Each row is a point. A path goes straight from each point to the next, and from the last back to the first. The post is the endless flat space through its rows: a point in 2 columns, a line in 3, a plane in 4, and so on, so that a path can go around it. How many times does the path go around the post? Going back the other way cancels.

Post, 2 rows:
[[ 15 -16  28]
 [ -9  19 -15]]
Path:
[[ 38  23 -21]
 [ -3   0 -38]
 [-37   6 -24]
 [-11  -4  16]
 [ 34  -4  60]
 [ 44  15  15]
 [ 27 -31  19]
 [-16   3 -17]
 [ -2 -25  -7]
 [  3  16 -18]
 [ 44   4  42]
 [ -7  29   8]
 [-11  -1  11]
 [ -8 -30   9]
 [  6  11 -14]
 [ 39  34 -15]
 [ -6  33   0]
 [-24   9  -4]
 [-11 -27  10]
 [ 29 -25  15]
 [ 47   1   2]
 [ 29 -54  41]
 [-22 -16  19]
 [  8  -7  34]
 [  8  19   7]]
Times around: 0

Post (10 x 11):
[[ -3  -6   1  16   7  24   3   3   5  16  16]
 [-14 -15   4  12   2  -7  -8   7 -17 -25   4]
 [-11  19  -2  12  -9  -9  -9   7 -32  -1   1]
 [ 12   1   6   9  -3 -11 -11 -29 -25 -12   7]
 [  2   0   4   4 -56  15   9 -53  14  30  -4]
 [-20   4  -8  16  15  31  -9   8 -11 -14  24]
 [ -7  11  -7   2  13   7  15  17  -6 -23 -14]
 [ -2  -4 -12 -22  10  11  14  15  -6 -10   4]
 [ 14  11  33 -35   0  -4  60  12 -23 -18 -17]
 [  7  12  22  -9  -4  -3  -8  -3  -3  -8  14]]
Path:
[[ 18   8   4 -12   3  10   9  14 -11 -34   9]
 [ -4 -10  18 -10   0  22   7  19 -17   5  14]
 [-12  -5  11 -11   4  36  27 -17  -2   5  -1]
 [-25  11 -10  33  -5  -5  19 -11 -14  10  -2]
 [  8  -4   5   0  14   7  29  -4 -10 -16   6]
 [-15  -7  -1  23   2  -3 -16  25   5 -22   7]
 [-10   5   4   4 -27  -5   4  28 -26 -16   7]
 [ 18   6  22  -2  -8  -9 -10   1 -10 -34 -26]
 [-36 -21   6  11  -7  25 -31  -5  -9  -9  19]
 [-17  -1  29 -34  27  -6  44  10 -58 -45   5]
 [  9  22  -6 -26   3  11  -1 -23  -4 -30  36]
 [-14  25  10   6  -7  17  14  26 -49  -7  29]
 [-10  18   1  -4 -18  -6 -22   7 -47   6  16]
 [ 10 -19  12 -28  22  11  14 -13 -39 -20  12]
 [  2 -16 -13 -23  -3 -13  -3 -26  -8 -16   0]
 [  6  -3   6 -19 -14  -2  20 -10  13 -11  20]
 [-10 -12  13  -4 -13  16  11  -3 -16 -35  28]
 [ -5  -8   1  14 -17   5   4  15 -42 -13  -5]
 [-16 -11  14   3 -29 -22   4   5 -46  -1 -16]
 [ -3  26  -3 -31   8  -4 -26  13 -11 -28  -5]
 [-36   9  24  -2  -6  -6  34  28 -12  -3  -7]
 [ -8  -4  34  23 -17 -23   6   7 -19  11  28]
 [ 18  14 -33  23  19  10 -11 -11   2   2  14]
 [-10   2   8  -2  -1  50  13  31  18  12  16]
 [  7  23   1  -4  -9  32   1 -27  20  -4 -29]
 [-18  33  26  15 -11 -11  15  14 -15  -4 -20]
 [ -4  24 -14  16   1  10   6 -13  -4   3  13]
 [  4  21  18  14  16  17  11 -13 -12 -35  11]]
Times around: 5

Post, 17 rows:
[[  2   3   4  -6  35  -4   9  10  24  13   1 -16 -24  13  24 -11   7  -6]
 [ -7  20  20  -4   9 -11  13  -9 -23   8   3   2 -23   5 -26  16  15   2]
 [  1 -19   3  31 -17   2   7   6   7  -9  20  31   1  21 -19 -21 -13   1]
 [ 29  -8   2   4   6 -10  21  -6   6 -14  -5  -9 -26 -14  20 -26  -7  18]
 [ 11 -12  26 -13   6  13  -3  -7  15  26   9 -22   4  15 -22   6 -19   0]
 [-37  35  -3 -15  16 -26 -21 -17 -35   0 -15  23  21 -25 -13  -5  -6   0]
 [  4   6 -12   1 -19   7 -11  31  -9 -18  -3  11  12 -12 -12 -12  14   1]
 [-12  19  34  33   9  -6  -6   2 -36  10   1  18   7 -26 -13   3  26   2]
 [ 13  16  18   8 -25 -25  -1 -20  26 -21  17  22  16   2 -22  13   7   7]
 [  4  -3  -9 -17 -24 -30   2 -22  -3  -9 -16  -7  10   1 -16   8  40   0]
 [-32   6  -4 -28  16 -10 -30  17  -9  -7 -42  28   2 -17  18  34  23 -15]
 [  6   4 -13   7   1   8  12   6   4  17  -3  23 -12 -12   6  -5   6 -19]
 [ 10  19 -15  21   7  35 -16  14 -21  -7  -6   8 -35   8  29  -6   7  -2]
 [  9  -4   2  36  -8  10   4  32   0  -3  14   6   4   2  10  12  -5   0]
 [ 13 -24 -27 -14  20  15   6  -4 -12  21   9   1  -3 -37  -8   7  39  12]
 [-18  18   1  -8 -13  29   6  14  -2 -12  -3  15  21  -6  16  -4 -11   3]
 [-21  -3  -4   5  -6  40 -20  18  -1 -34 -16 -22   4 -36   8 -13  -6   3]]
Path, 30 rows:
[[-18  15 -28 -25  -3  25 -32 -27 -28 -26  -8 -23   1 -19  -9 -11 -17   4]
 [-22 -12  17  53  21  24 -37  -5 -18 -24 -13  35  -3 -51  22  -5 -21  -7]
 [  3  20  14  17  -2   4  12 -15   2  13 -17  21   8  -7 -24 -25   0 -19]
 [-27  12 -20   5   6  14 -17   1  -5   7 -40 -33  21  -7   9  11  14 -36]
 [ -3  28   6 -25 -12 -24 -18  11  -9 -19 -31  36   9 -13  -6  30  16   4]
 [-23  22 -29 -30 -16   1  -7 -37  -4   4 -17  13 -26 -16 -19  24   3 -14]
 [-30  -5  -4  -3   8  57   4 -14   3  15  11  -5  28  -8  46   0  -8   7]
 [ 13  -9  -5  20   9 -16  -4 -22 -11  -6  34 -18   7 -17 -14 -16   2   1]
 [-16 -14 -14 -25   3 -27  35  11  13  26  -7 -16  26 -13 -20  10  20 -30]
 [  2 -17 -26  -4  13  19  11  24 -13  26 -23 -23  19 -24  14 -12  24 -12]
 [-37 -11  -3  30  25 -28  -5  12 -25   4 -19  12   4 -23   1  -8  20  16]
 [ 28  -6  14   2  -8  -8 -23  23  -2  10  13  16  -9  -7 -50 -11  -7   5]
 [-17  -6  11   3 -49  15   2   8 -14  -7   4  24  -1   5 -12   2  -7 -18]
 [-29  20  27 -11   3  21  21  28  -9 -11  27  30 -54  25 -11  23   3   8]
 [ 29 -22 -20 -29 -47   3  11   7   2 -14  -6  20  -1 -10  11   1  -4  -8]
 [ -3   1  23  20 -17 -12  -6  -7  22   9 -27   9  15 -60   3 -20  15 -19]
 [ 32  -2  -1  -7 -31  -4  18   0  10  30  -4  38  -4 -19 -21  23  14  -1]
 [  0  -1   1 -22 -43  -3  11  -6   2  -7  -7  45 -24  -6 -26   3  25 -13]
 [ -2 -29   6 -10  26  -8 -16  26  28   0  21  21  11 -24 -15 -29   7 -18]
 [  4   6  12  15   0 -12   0 -17  -8 -33   9  14 -10   8 -24  -9  12   6]
 [ 31 -11   4   4  -8  22  -5  16  -9   1   2  12  19 -12 -23  -7  -4  12]
 [ -7  15  38  53  -2   3   4  17  19   7  10   0 -10   7 -18 -37 -33  -6]
 [ 11   6   2  13 -29  35 -32  21  15  16   0   1  -2 -18 -19 -27  -4 -13]
 [-21  -9  -6   2  10 -15 -22  25  -2 -11   5  32 -22  11   7 -10  36 -24]
 [ 33 -43  10  23  12  23  19  23   1  -8  15   5 -33   9   1 -11  13  -4]
 [-18  -9  24  37  22   2 -11  34  14 -18   7 -22   5  18  -8 -34  13  -2]
 [  4 -39   3   8  24  11   1  10  27  18   2 -23  37  -6  29 -28  -3   1]
 [-25 -11   3   3  11   6  -6   6 -12  20 -38  -8  13 -10  -2  10  56 -11]
 [-22  29  44  41  -7 -19  -3  19  12   0 -18  27  15 -37  -5 -29  22 -19]
 [-35  21  21  -3 -48  -4  -5   3 -16  12 -16  36  23 -16 -18  20   4 -17]]
Times around: 4

Post (17 x 18):
[[ 19  -6  -1  17  27 -16   4  27   8   9  33 -16  21 -20   2 -18  23 -10]
 [  9  13   2 -25   9 -16  14  22   7 -21   4  19  13 -23  15 -20 -12  17]
 [  3   4   9 -12  12 -19  25   2 -17 -29 -16  -4  14  -4 -26  42  16 -17]
 [-46 -23  -8  18  -7 -13  14 -16 -15   1   6 -12   4   0  -3 -28 -17  10]
 [ 23   4 -27   5 -13   5  18  -3   5 -21  -4   7  -9  -4 -45  30 -26  -2]
 [ 34  -3  13  11  19 -13   3 -24 -10 -11   4  -3   2  -3  24  14  31 -16]
 [-14   6  -9  29 -16 -11   6  10   5   4  -7 -17   0  27  -3  28  25  13]
 [  7  -7  -5 -31   7  15  10  -7   4 -29   6 -23   7 -23 -10  16  -4 -16]
 [ -6 -18 -19 -16   1 -11 -32  -4 -11  40  26  46   3  19 -10  28   5 -16]
 [-24   4  17   7  12  28  21  23   4 -23 -23  10  11 -22   3  38  14  -1]
 [-10   5   3  11  30   9  25  31  -5  13 -27 -16 -20  10  30  26 -17  20]
 [-16 -11 -15  -3  13   1  13 -14   6  20   3  -7   8  15  -4 -37  -5  -5]
 [-30  -9 -19   5  44   2  -3  18  -3  -1 -17   1 -26  17 -15  39   5  16]
 [-25  -2 -34 -25  30 -47   8 -24 -21  21   1  12  31   1   7   1  10   2]
 [-32  19  -8   0 -13  20   1  13 -36 -18  -3 -43   0 -20   0 -27  34   6]
 [ -5  -1 -40  19  -1 -23 -18  16 -12 -21  22 -17  16  -3 -22 -22  -6 -25]
 [ -9  12 -13  -1  15 -20  17 -25   3  17  44  16  15  39   6  -5 -11  17]]
Path (26 x 18):
[[-48  -9 -38  30  43 -18  15 -33  -5   4  23   2  12  10  18  17 -18 -10]
 [ -6  -8 -48  -3  38 -42   6 -29 -30  45   9  -5   8  -1  -9  39  21 -34]
 [-12  -6 -22  -2   3  19 -14  25 -14  46  -7 -37 -19  -2  -2   8 -41  -3]
 [ 20   1  -3 -45 -15 -11  18 -12 -36  45  -4   6  21  14 -25  20   3 -18]
 [ 12  -2  -8   8 -13   9   5  37  -5  29 -10 -12   3  -8   1  -1   3   4]
 [  4  16 -30   4 -12  11  19  51  14  21 -41 -30  -3   0 -20 -10 -25   5]
 [-31   9 -18  21  19  -6  40   3  22   3 -12 -20  28  11  35  29 -25  -2]
 [-22 -12 -11  -1   3  26 -10  25  -1 -15  21 -33 -24  -4 -31  31  24  10]
 [-16 -14   9 -11  -1  20   8  30   6   3  24  18   4  32 -14  17 -11  12]
 [  2 -12  44  13   9  -8  31 -27  -5  13 -23  25  17  -2   1   4  27  -1]
 [-28  24 -44  23  49 -18  33   7  -1   6 -28 -41 -35  27  12  14 -59  38]
 [ -3   6  33 -24   0  42  28  41   9 -25   2  34   0 -19  -9  31 -16 -22]
 [-17  19  19  -1  60  -7  39  12 -49 -36 -27 -22  -2  -5  22  30  35   6]
 [  5  19  14   5  -6  41  -4  32  13 -23  55   1  30 -17  25 -15 -16   2]
 [ 22 -31 -14 -23  49 -42 -31  16  19  25   9  21  10   8  -9  55  45  -7]
 [  5   2  17  18   5   3  21  12 -28 -22  31  -5 -29  14   2  -3  20  30]
 [-40  16 -20 -36  27  39  29  -7   6  -2  -7  20  -7  -3 -40  13  -3   5]
 [ 15 -32 -17  15  21 -15  -8 -21  -1  -1  -3 -26  -7 -40 -41 -15  14 -21]
 [ -5   0  -8   0   9  -5 -20  38  12   8  11   3   6  33 -20  15  -4  -9]
 [ 37  11 -15  12 -24  -3 -10  30  -1  -8  46  28  23 -15 -13  -7  11  17]
 [ 16  -4  -5  18  28   5 -23   9 -23  14 -15 -17  -8 -16  -4   9  38 -27]
 [ 26  12 -12  48  22 -28  -9  14  17   9   8  10   3  20  -5 -15  32 -43]
 [  8   8 -29 -24   6  23  -9   7  -7  19  37  26  -1  25  -2  26  -4 -32]
 [ 14  -3 -45  -5   8  19  22  28   2   2 -44 -44 -17  16 -34  -9  -2  -8]
 [ -7  -8  -4  18 -17 -12  10   3   2  23  -1  26  -5   8 -33  -9  -2  36]
 [-10 -17 -11  23   5 -36  27   4 -29  27   1 -20   4 -19 -11  -7 -33   3]]
Times around: 2

Post:
[[  4 -16   0  34  -1 -23  16   9  -3 -17  15 -10  -8 -11  -2   8 -16   3]
 [ -6  14   5  13  10  -1 -18 -15  -7  -8 -33  19  16 -10  12  -1  -2  11]
 [  7  -7 -17  13   8   6 -18  -9  -3   8 -13   3   3   3 -13  -8   1  -2]
 [ -1 -22 -10  -2   1  -7  24   5 -11  18   4  10  12 -13  13 -22   8 -20]
 [-14   2 -33   2  -1  -9  37   4 -22  10   3   8   8   4   9 -14   8  -1]
 [  6   5   8   2 -17  -2 -26 -24   1  -5 -13  -4   9   3 -10   3   8  -1]
 [-10   4   8   2  -2  25 -18  -1 -17 -20 -18  11   6  -3  -4  -6   7  -7]
 [-13  17   7  16   6   9 -41 -29  -1 -11  -6   3  -9 -12  -1  -5  14  -2]
 [ 18  -6   3  16   9 -21  19  -8  -8   5   5 -22 -23   9   2  18 -21 -17]
 [-12  -1 -20   7   5   7  14  11   8  11   5  12  36   7  22  -3   4 -12]
 [-16 -10   4  -7  13   0 -14 -28  -4  -5 -10   6   7   3 -13 -11   8   0]
 [  2  -7  13  39   2 -24  18  -3  -1  -3  -5 -34 -17  17  -1   1 -11  -6]
 [-19  -1  -4  -9  -4  10 -12 -21  10  -6 -27  -1  -4  -9  -6  -8  -3 -12]
 [-15  -9   2  16  -7   1 -42 -10  -8   4 -19  12   0   6   6   1   1  -9]
 [ -7  12   5   4   6 -16 -17  -2   4 -15  -8  18 -17   3 -12  -8   3  -5]
 [ 18 -22   2  26   5 -23  20   0  -9 -24  21 -17 -26  15  16  -4 -25   5]
 [ -1 -17 -24  26   7 -10  24  -1  -8   4  -3  12  23  10  12   3  15 -29]]
Path:
[[-26 -27   9   6  -8 -20  12 -32  22 -18 -19  -5  -3 -12  25 -11  13  -9]
 [ -8  16   3  -3  17   6 -10 -10 -18  -2  -6  -5   3  -9   9   7   7 -21]
 [-21  22  21  10   8 -12  46  10 -18 -17 -31  -9  -7   5   0  -3   0 -37]
 [ -7  21  -1  35 -17  -8  -2   1  34   9   1  -8  27   6   3 -10  15  -7]
 [ -3 -30   3  30  -1   5 -13 -24  17 -26   8  -2  -4  -7  20  -6 -12   5]
 [ -5 -37  -8  28   3 -19  40   9 -20 -32  -1  -5  -6  11  10  -2  16   2]
 [-41   5  11  -1  17 -12  -5   6   9 -12 -41   2 -13   9  13  14 -24 -21]
 [ 24  -5   3  30   8 -22   1  11 -13  18 -35  -2  15  -2  -9 -16 -17  -9]
 [ 18 -24 -13  33 -14  -6   5 -32 -19 -34  14  -8 -23  10  -8  -3  -3 -15]
 [ 11 -38  -4  18 -16  14   3  -6   9  -7  23 -12  -6   3  10 -13   8 -12]
 [  5 -37  -7  20  14  -4 -26   7   0  -3  25   8  -5 -26   7  -5   8  -4]
 [  1  16  30   6  19  -2  17  -6  -5  -7 -28 -16  -1  15  36   9 -12 -30]
 [  9 -19 -23   7  -2  -3 -10   9  -8   7  18  -6 -40   4  25  -4  -9   3]
 [  0  -6 -18 -14  -9   5   3 -14 -23   0 -32   9 -12  -2   0 -12 -12  17]
 [-37  21  -8   5 -38 -10  16  -3 -20  11 -41   8 -10 -11   2 -12  14 -27]
 [-22 -23  -4  -1  -5   4  -5 -18 -60 -22 -34   4 -28  32  22 -39  -8 -18]
 [ 18 -43 -27  -3  -8   0  -3   5 -18   3  18   1  10   5  15 -19 -16  17]
 [  7 -11 -22   1   8 -18  20  -7  13  -6 -11  13   5   2  17  12  -5 -16]
 [ 12 -43  12   8  21 -16  -7  11 -15 -44  33  31   6   8  23 -33  10  19]
 [ 18  -2  -3   2  26 -21  13   3 -16   4  23 -19  -1  17  -1  -6  -9  -6]
 [  1 -12 -16  25  -3 -11  -9 -20  -3   6  12 -26   1  27   4  -7 -15  20]
 [ -1  -2 -10  23  -5 -16 -11   3  -3   7   5  22  -6 -13  25   2 -24   4]
 [ 26 -12  -4  35  12 -17  11  -6   1  -6   4  -2  10  33  28  12 -20  29]
 [ 24   0 -23  13  11 -15  14  -5  -3  -1  30  -7  -9   2  -6  -6  14  -4]
 [-12   7   7  -1 -27  29 -10 -15  13  36 -42 -23  -6 -22  12   7   6 -22]
 [ 17 -18  -2  -6 -14   5   1   6  10  35  -4   6   6  -4   6  -4 -15 -33]
 [-11   3 -29  13 -28 -15 -21  -4   7   2 -11  21  24  27 -13  12  -8  -1]
 [ -3 -13  -7  25 -20  -3   8  -7 -29  19 -28 -11  -4   4   5 -13  -2   6]]
Times around: 2

Post:
[[ -4   2   1  23   5  23 -32  18  13  15  -1  -2 -12  -7 -17 -13  12  -7]
 [ 13  12   5  10  -5   7  30   2 -24   9   0   4   5   7  -5  -9  -9  11]
 [-33  21 -29  22 -14  33 -20 -10 -11 -12   5   2 -17 -15  -2 -27   7  -3]
 [-15  20 -32  -6  -8  24 -23  21   4  -7 -12 -14  10 -21   1  -2   5   4]
 [  9 -11  -7 -16 -11 -18  35 -11   2   7  -5   7  -8   7  -1 -10   4   0]
 [ 14   1  18   0  43  -7  12 -26   1   5  -6  16  16  20  10   0 -14  33]
 [  6   4   5  -6 -28   0  25   0  10  15  22  17  29  32  -8 -19  -9  15]
 [-14   5  -1  -7  -3  31 -20  10  -8  -5  -6   5  -6 -15 -30   8  -8 -18]
 [  1   8 -19  11  -2  20  -6   6  21  -4  -3  -4  20 -14 -11 -18 -26 -22]
 [-31  13   4  22   2  24 -20   3   0  12 -14 -17  15 -19 -19  -7  -3   0]
 [-10  10   4   7   8  26 -14   0  -3  19  15  11  16 -27  13  -5  13  -8]
 [ -6  29   0 -15  13  27 -14  -1   4  21   1 -16  -4  -5 -19 -21  10  -8]
 [ -7  -9 -15   3  -2  53 -30  -1  -2   7  -6 -11  12 -12 -14 -29   9  -9]
 [ 24  17  44 -14  23 -14   7 -18  -1   0 -20  35  27   5  19 -19  -2  15]
 [ 32  18  38 -19   2 -28  23 -32   7 -12  -5   2   8  22  38   9 -24  12]
 [-16  25 -32   8 -18  41 -24   2  -7  23 -16  14   5  -1 -21   2   0 -23]
 [  8   1  25 -26  23 -36   5  -7 -19  22  -5  14  -1  10  28 -19 -23  13]]
Path:
[[-22   9   7  16 -13  35  13 -35   2 -11  10   1  12  -4   1 -30  18  -9]
 [ -5  20   8 -21  12 -19 -17 -18   1   4 -24  -3 -13  13   5  -8  17  -6]
 [ 19  29 -14   5 -38  12  -5  -3  -2   2  17  24  -3  11  -5  -7 -24 -38]
 [-11  28  32  -4  20  14 -29 -12   7  17  13  -6   8 -23   7 -13   5  19]
 [  1 -20  13 -46 -13   3  14 -18  16  26  -7   6  -7   8  13 -18  33  16]
 [ -4  12  16   4  26  -9   4  22   4  48 -20  -3  -2 -21   5   0  22  -8]
 [ 17  14   7 -15  13  19   7 -24  39 -24  -5   3  46  27   0  13 -26  -7]
 [-10  18  13 -25  23  16 -18 -50 -30   2  12  11 -13   1  -5  16  -9 -26]
 [  7  11  19 -46  18   9 -17  -4  -3  -7 -21 -23   6   8 -26 -12  -2  24]
 [ 18   7  12  -7   7  12 -12  13 -21  60  12  44  -7  13   0  -4  -2  -7]
 [-42  47   2 -15 -30  14 -22   8   9  -6 -10 -55 -42 -20  -5  39 -21 -27]
 [ -6  14  32  -8  28  13   9 -12  10   6  24   4  56 -12  50 -22   6  26]
 [-11  13  23 -22 -22  -2 -37  24  -2  18 -25  11   8  23 -23   9 -15 -15]
 [  7   9 -14  -3   6  30  -3  -1  25 -12 -13   5  23  -9 -38 -10  24   1]
 [-33  13  15   5 -30  16 -40  -3 -18  17  -4  -5   9  -7 -19 -17  11 -10]
 [ 11 -31  -6  11  46  11 -11 -20 -24  13  22 -25 -12  -4  46  -7  -8  18]
 [  8  41  23 -28   6  24   5  19  42  11  27   8  12  -3 -13  -8  19 -33]
 [ -4  11  32   2  -5  26  -8  31  15   6  -6   7   7   1 -37   8  -3   4]
 [-14  -1 -14  -6  -1  38 -22   7   0  -3  -3  -2  10 -20  -2   0  10  13]
 [-27  15 -30 -15   5  15 -10  14  16   1  24 -41  -1 -33  16 -19 -35 -28]
 [ 15   5  35 -25  38 -26   3 -28  22  51 -15  18  24  26  19 -33  21  12]
 [-25   1  -7 -27 -15 -20   0 -19 -19 -28   0  -7 -18  -4  10   8 -20 -15]
 [ -2  -8 -44   9  27  16 -18   4 -25  32  -5  14  -5 -10 -22   7 -27 -11]
 [ -9  11 -18  -4 -30   3   4 -10   7   1  15   3   1 -22  24 -32  -9   2]
 [-14   8 -20  23   2  47  16  10  -2  13  -8  13  10 -11 -30  -1  11   8]
 [ -5  -4  -3 -16  -9  23   6   9  58   3 -18 -12   6  22 -54 -17 -13 -43]
 [ -1  18  20  25   3  21  -4 -15  -4  12  -4   5  -8   8  -3  21  27 -17]
 [ 44  15   1   0  29   9 -25 -19  25   5  14 -11  -9  22   3 -15  10   1]
 [  9 -12  11 -20 -17  17 -24 -20   6   6  -3  -6  19 -15  13 -24  25   3]
 [ 18  40  -1 -21   1   4  28 -24 -28  -5 -32  12 -32  -4   5   5  -8   1]
 [  3  21   2  46 -29  33 -13   4  -1  30   9  30   1  30   5  15   3   8]]
Times around: 4
